Every row gives one point. Any point is a mix of the corners, with weights that add up to 1. It lies inside the corners' shape when no weight is negative. Say inside or outside, and name the corners with a negative weight.
In the rows, zero is written as 128.

Corners:
(1): [117 102  62]
(2): [155  94  84]
(3): [130 162 132]
(4): [109 131 200]
Points:
[128 114  92] -> inside
[115 125 117] -> outside (2)
[112 127 105] -> outside (2)
[120 104 163] -> outside (3)
[114 142 124] -> outside (2)

Corners:
(1): [ 92 100  99 118 157 142 101 110]
(2): [143 134 135 140  93 133 154 189]
(3): [163 167 141 148 128 148 115 196]
(4): [140  90 101 101 125 131  88  34]
(5): [123 117  83  66 132 105 103  92]
(6): [145 147 105 153 159  62 154 169]
(7): [110 157 155 113  97 122 120 136]
(8): [152 152 142 139 163 108 194 169]
(9): [148 112 144 110 125 116  98 155]
Points:
[133 106 109  98 136 107 114 115] -> outside (3, 7)
[143 142 130 116 117 113 136 146] -> outside (1)
[145 132 130 114 115 119 117 117] -> outside (1)
[127  97  96 110 187 106 127  93] -> outside (2, 3, 7)

Corners:
(1): [153  82 117 153 154 117 116 153 110 157 120 121]
(2): [158  86 113 128 139 152  73 152  95 150  81 165]
(3): [ 94 137 134 126 120  98 134 118 125  64 139 110]
(4): [154  99 109 127 129 113 149 149 124 141  70 152]
(5): [ 76 187 133 173  82 114 157 104 135  92 134  99]
(6): [179  51  83  96 106 150 114 125 148 173 105 141]
(7): [ 81 146 177 130  95 125 163  77  96  91 157  85]
(8): [124 147 156 131  82 129 157 135 111  67 153  96]
(9): [127 100 104 107 144 157 139 121 137 147 138 176]
(10): [ 95 167 173 108  92  95 141 136 136 121 153  96]
(11): [124  61 138 157 130 115 124 124 118 142 112 182]
(12): [147 175 169 119 113  83 124  77 163  92 124 127]
(13): [162  82  78 120 140  99 100 147  89 188 110 184]
Points:
[129 109 132 137 125 120 131 130 116 127 128 125] -> inside
[114 136 137 140 120 109 135 125 119 113 125 128] -> outside (6)
[124 136 123 141 139 131 112 111  98 108 141 129] -> outside (4, 6, 10, 11)
[ 99 141 155 129  87 146 142  90 133  65 151 108] -> outside (1, 4, 10, 13)

Corners:
(1): [104 124 182  98 134  84 193 114 150 173 128  75 137 136 171 157 140  92
 111  95]
(2): [173 139 126  87 135  63 163 152 147 131 155  96 132 133 162 161 119 149
 151 105]
(3): [137 103 170 141 157 108 169 125 174 128 154 132 125 155 156 132 131 134
 135 140]
(4): [ 93  95 108 179 134 132  98 131  84  91 166 109 142 114  74 115 148 162
 104 159]
(5): [156 129  84 140 137 200 141 151 101  76 109 165  82 136  42 148 164 153
 174 158]
(6): [156 111 155 114 149  96 163 157 139 148  90 135 129 101 171 137 136 118
  62 141]
(7): [117 112 135 175 115 145 121 133 113  92 154  78 183 139 107  65 105 177
  66 142]
(8): [150 107 104 113 177 168  89 113 117  95 149 162  79 132 100 101  78 134
 138 131]
(9): [ 66  91  79 171 124 118 152 118  95  90 145 155 143 132  81 105 105 109
 114 182]
(10): [117 109 108 174 156 145 135 143  77 100  75 145 166 142 112 137  73 144
 144 103]
(11): [103 155 168  94 137 138 147 149 150 129 118 113 132  96 168 145 141 128
 141 115]
(12): [131 186 194 130 158  61 153 121 149 155 140  92 129 115 121 143 111 122
 139 154]
(13): [148 106 112 117  99 149 147 119  60 129 139 147 162 111  99 123 143 125
 121 163]
(14): [115 104 122 130 114 176  77 146  96 123 145  80 198 141  41 112 127 146
 132 174]
(15): [152 116 171 146 104  80 116 149  97 130 115 106 146 143 171 125 119 104
 102 131]
(16): [136 148 147 158 115 130 157 120 194 177 125 105 152 115 178 139 134  71
 130 120]
(17): [ 95 158 120 136 136 186 114 121 107 111 135  96 176 155 119 130 146 162
 118 167]
(18): [160 168 184 137 116  77 180 180 146 186 178 130 132 165 139 140 140 141
  83 150]
(19): [118 126  66 152 196 144 148 133  97  87 107 169 124 116  99  85 125 116
 180 139]
(20): [119 153 164 137 147  95 156 172 149  99 159  98 177 133 139 162 123  81
 103 118]
(21): [ 83 122  98 150 155 171 110 105 112  78  90 191 111 149  72 130 149 141
 147 125]
Points:
[128 123 129 136 138 118 136 138 113 120 126 133 130 127 119 133 122 121
 129 134] -> outside (3, 7, 17)
[129 128 132 132 142 127 141 132 124 128 126 131 130 133 125 131 128 127
 133 136] -> outside (7, 20)
[136 134 142 130 131 125 145 144 127 126 139 115 145 130 123 135 146 133
 125 139] -> outside (8, 9, 10)
[133 120 133 136 128 134 142 141 120 119 133 128 138 137 120 135 132 134
 120 139] -> outside (12, 19)

Corners:
(1): [180 113 132  77 149  83 131 208 139  73 147 144 143 155 118 141 159 125
 131  92]
(2): [119 136 135 149 155 149  84 129 113 190 150 116 103 150 108 141  84 145
  98  92]
(3): [126  93 113 112 101 164  46 124 161 104  96 126 160 101 130 168 162  95
 106 142]
(4): [108 127 100 108 110 159 133 210 126 117 123 156 140 130 123 111 158 107
 146 119]
(5): [108 131 155 187 105 127  89 131  94 110 179 151 127  92 148  95  90 151
 146 138]
(6): [131 111 139  42  98 100 153 151 106 142 118 121 154  99 146 104 141 153
 132  96]
(7): [160  93  78 130 132 110 146 207 148  88 112 140 141 158 169 122 194 118
 143 120]
(8): [144 105 140 146 174  70 167 181 152 136  82 139  93 163 124 124 127 134
  73 107]
(9): [150 143 153 142 147 137 137 115 101 169 182  85 117  80 111 153 112 104
 134 146]
(10): [100 108 119  63 151 122 156 194 110  73  43 127 109 145 145 135 180 122
 123  82]
(11): [161 158 117 137 149 117 120  95 157 167 106 174 125  72 116 124 141 131
  61 138]
(12): [126 147  98 141  96 177 111 114 120 154 111 105  45 132 150 168 127 102
 121 126]
(13): [145 135 147 169 151 157 146 120 116 150 157 124 100 103 132 110 111 170
 146 159]
(14): [123 115 155  89 117  80 187 127  83 143 191 105 165  59  97 151 114 164
 107 100]
(15): [121 117 170 149 100 128 119 106 129 122 158 118 143 126 153 136  92 151
 151 100]
(16): [187 142 110 129 192 181 163 166 133 182 169 105  68  63 111 134 109 101
 134 120]
(17): [ 43 106 144 148 134 112  53  71 129 170 132 136 118 130 129 118  95 124
 134 157]
(18): [ 93  85 132 137 102 116  94 129 100 140 112 159 134 131 124 154 136 111
 129 115]
(19): [110 148 128 132 125  94 103  31 150 186  59  98 105 109 133 130  59 197
 126 133]
(20): [ 85 101 108  97 113  94 160 173  80  66  38 129 105 228 192 136 121 147
 104 104]
(21): [138  72 105 151 143  37 132  64 144 135  63  67 117 146 119  40  74 175
 118 148]
Points:
[123 117 141 140 142 120 121 130 124 143 136 119 112 117 116 133 108 134
 124 121] -> outside (6, 7, 11, 20)
[117 138 125 119 141 136 143 149 112 149 124 126 105 117 134 131 125 138
 119 115] -> outside (1, 3, 15, 18, 21)
[136 122 136 154 150 123 106 120 142 146 131 127 124 110 119 119 111 137
 128 132] -> outside (6, 12, 14, 20)
[121 114 124 129 126 114 121 136 123 119 107 124 117 140 136 134 127 132
 119 121] -> outside (6, 16)
[125 121 132 104 122 124 124 151 127 103 124 143 145 109 146 123 138 145
 136 116] -> outside (2, 8, 9, 12, 18, 21)
[122 124 131 150 139 128 108 135 123 145 139 150 125 117 124 140 122 133
 121 136] -> outside (6, 10, 12, 15, 21)
[136 109 134 125 146 113 127 136 128 140 131 113 125 112 125 127 119 139
 128 117] -> outside (4, 11, 12, 20)
[146 130 125 129 122 164 117 176 127 128 144 131 113 114 137 137 141 117
 147 113] -> outside (11, 14, 17, 20, 21)
[120 119 127 130 123 120 115 125 125 141 124 126 121 121 135 125 117 137
 127 126] -> outside (10)
